Each row is a point. The points of each table are mixes of a few directions, plus a little noise. Count the directions of each table, and those that both share. Where both have some left over, give the other angles between the two spaces (their principal angles), to ten degrees, smallest first.
In the rows, zero is written as 128.

First (4 x 2)
[[ 80 116]
 [149 133]
 [ 85 117]
 [198 145]]
Second (5 x 2)
[[154 134]
 [ 33 105]
 [134 130]
 [168 138]
 [151 134]]
Directions: first 1, second 1, shared 1

First (6 x 4)
[[210 141 117  86]
 [ 89 122 133 148]
 [204 140 118  89]
 [ 65 118 136 160]
 [143 130 126 120]
 [ 58 117 137 164]]
Second (6 x 4)
[[ 85 110  94 151]
 [142 121 135 119]
 [166 102 169 101]
 [165 142 114 111]
 [171 107 155  99]
 [ 39 185 101 187]]
Directions: first 1, second 3, shared 1

First (9 x 8)
[[ 38 178 100 181 212  41 185 147]
 [144  96 147 106 100 122 145 111]
 [128 172 123  94 133  40 105 186]
 [126 140 138 126 119 163 104 129]
 [129 121 160  98  99 125 129 122]
 [ 79 128 105 203 183 182 166  90]
 [179  94 127 105  94 140 116 123]
 [158 119 146 101  91 161  99 127]
 [173 104 104 140 120 180 106 119]]
Second (10 x 8)
[[146 153 122 113 106 126 133 186]
 [150 138 135 111 115 162  59 122]
 [103 156  90 188 168 168 155 151]
 [ 52 190 112 151 204  30 128 147]
 [156 103 110 123 124  99 146 134]
 [163  32 109 132 136  76 181  57]
 [153 127 115 117 123 112 114 145]
 [134 133 151 113 107 169  89 116]
 [ 69 124 208 105 101 157 141  71]
 [155 125 128 125  97 181 134 150]]
Directions: first 4, second 5, shared 4

First (10 x 12)
[[174 135 176 141 110 106 176 155 109 175 115  75]
 [124 126 125 134 127 130 126 124 135 125 127 128]
 [145 134 144  97 130 121 162 151  98 164 123 129]
 [156 136 147 137 122 107  94 137 116 103 145  91]
 [119 138 115  21 157 138 173 162  64 180 127 201]
 [117 122 118 162 123 132 103 108 157 100 130 119]
 [143 136 134 106 133 116 103 140 104 113 144 124]
 [ 44  93  67 232 116 177 114  47 249  85 101 156]
 [151 138 140 113 131 110  92 141 103 105 148 110]
 [108 121 113 135 130 141 136 116 145 130 120 146]]
Second (9 x 12)
[[129 132 116 143 132 117  35 113 135  48 163 114]
 [139 127 141 155 117 122 130 126 139 129 124 100]
 [ 96 126 100  67 150 151 167 135 108 163 119 199]
 [166 130 176 143 107 116 218 155 116 208  97  84]
 [111 120 121 140 125 142 163 119 146 153 109 140]
 [126 123 137 134 121 136 186 132 134 175 104 129]
 [136 145 113  56 155 114  49 146  74  74 173 157]
 [119 124 115 177 122 125  58  99 164  60 146 106]
 [129 125 133 138 123 130 147 127 134 142 119 123]]
Directions: first 3, second 3, shared 3

First (11 x 18)
[[139 130 128 141 128 122 114 158 133 144 150 154 144 159  95 102  88 166]
 [ 90 137 118 103 132 158 167  59 125  88  89  80  92  76 207 210 197  56]
 [123 103 124 116  90 130  95 161 126 152 165 176 163 128  71  41 129 142]
 [128 138 127 132 141 131 140 117 128 118 119 113 117 129 147 161 126 125]
 [177 117 153 157 144  80 102 179 122 159 128 134 139 163  81  76  75 180]
 [158 136 151 146 172  94 149 108 118 117  70  63  88 123 175 182 128 118]
 [144 147 135 146 166 115 151 114 129 116  98  89 102 140 163 188 109 133]
 [110 162 102 140 131 166 139 134 153 122 174 168 143 175 116 170  75 168]
 [113 141 111 130 120 151 126 137 140 130 161 161 142 150 108 129 103 150]
 [133 119 138 122 134 115 136 111 118 120  97  96 110 101 155 137 157 100]
 [ 90  74 118  75  49 149  89 131 115 142 157 174 163  61  88   7 218  74]]
Second (8 x 18)
[[ 84 217  73 136 105 158 143 110 127 153 129 144  65  78 144 105 187 198]
 [136 133 155 158 112 129 113 124 129 111 136 103 153 117 133 153 121 125]
 [172 107 158  60 155  87 176 119 112 102  90 142 123  69 141  99 183 113]
 [162 113 162 124 150 115 143 135 134  99 135 132 164 148 125 166  89 124]
 [158 106 156 155 109 108  87 173 130 144 161 149 178 156  72  79  80 156]
 [ 76 156  91 139  88 171 111 114 133 142 151 137 116 114 131 119 156 132]
 [ 88  58  68  79 167 155 135 136 145 150 138 166 116 237 113 142  72  63]
 [150 135 162 173 138 100 118 113 114 122  84  52 108 107 165 163 137 114]]
Directions: first 3, second 6, shared 3

First (11 x 24)
[[133 152 109 108 118 125 130 115 131 127 120 109 109 163 127 126  90 133
  123 114 138 138 127 131]
 [117 105 114 136 142 132 127 141 139 133 153 122 146 125 130 121 131 130
  130 134 125 125 127 142]
 [131 131 113 134 132 130 130 140 134 136 130 125 117 137 115 123  90 129
  120 112 128 115 125 148]
 [130 114  98 105 130 143 127 105 131 128 108 119 162 136 146 135 145 121
  126 124 143 149 140 123]
 [140 148 158 142 123 104 130 169 134 121 115 150  84 110 105 110 100 135
  129 123 119 118 106 126]
 [127 122 120 129 131 135 128 122 127 132 128 127 138 130 130 133 128 125
  125 125 129 126 133 132]
 [115 115 100 131 137 142 128 112 130 142 161 105 148 150 133 133 115 128
  124 127 128 120 140 149]
 [120 118 173 146 123 139 125  93  98 127 142 142 154  97 141 155 211 117
  136 154 114 117 147 100]
 [112  97 129 162 149 133 127 155 136 142 176 129 142 111 119 121 130 131
  130 138 111 103 126 154]
 [152 169 159 135 104 129 127 104  98 128  85 150  94 124 109 151 115 118
  116 102 124 105 137 113]
 [133 139 135  81 116  97 129 152 152  93  88 130 118 124 153  99 151 139
  148 152 150 192 101  87]]
Second (10 x 24)
[[125 125 131 127 128 128 128 126 128 126 132 127 132 126 132 128 138 129
  131 134 128 132 128 124]
 [128 128 129 128 128 128 128 127 128 128 129 128 129 127 129 128 130 128
  128 129 128 129 128 127]
 [145 144 113 136 127 131 130 141 130 139 108 134 103 139 102 126  65 126
  112  94 128 106 126 152]
 [120 120 136 124 128 126 127 122 127 122 138 125 141 123 141 129 159 129
  136 145 128 139 129 116]
 [119 120 136 124 128 127 127 122 127 122 138 125 141 123 141 129 160 129
  136 146 128 139 129 116]
 [143 143 114 135 127 131 130 139 130 138 110 133 105 137 105 126  71 126
  113  96 128 107 126 149]
 [145 144 112 136 127 131 130 141 131 140 108 134 102 138 102 126  63 126
  111  93 128 105 126 152]
 [143 142 115 135 128 131 129 139 130 138 111 133 106 137 105 126  73 126
  114  98 128 108 126 149]
 [117 117 139 123 128 126 127 120 126 121 142 124 145 121 145 130 171 130
  139 152 128 143 130 112]
 [ 96  97 157 113 129 122 125 105 123 107 166 117 177 108 177 132 249 132
  159 194 128 172 132  83]]
Directions: first 5, second 1, shared 1
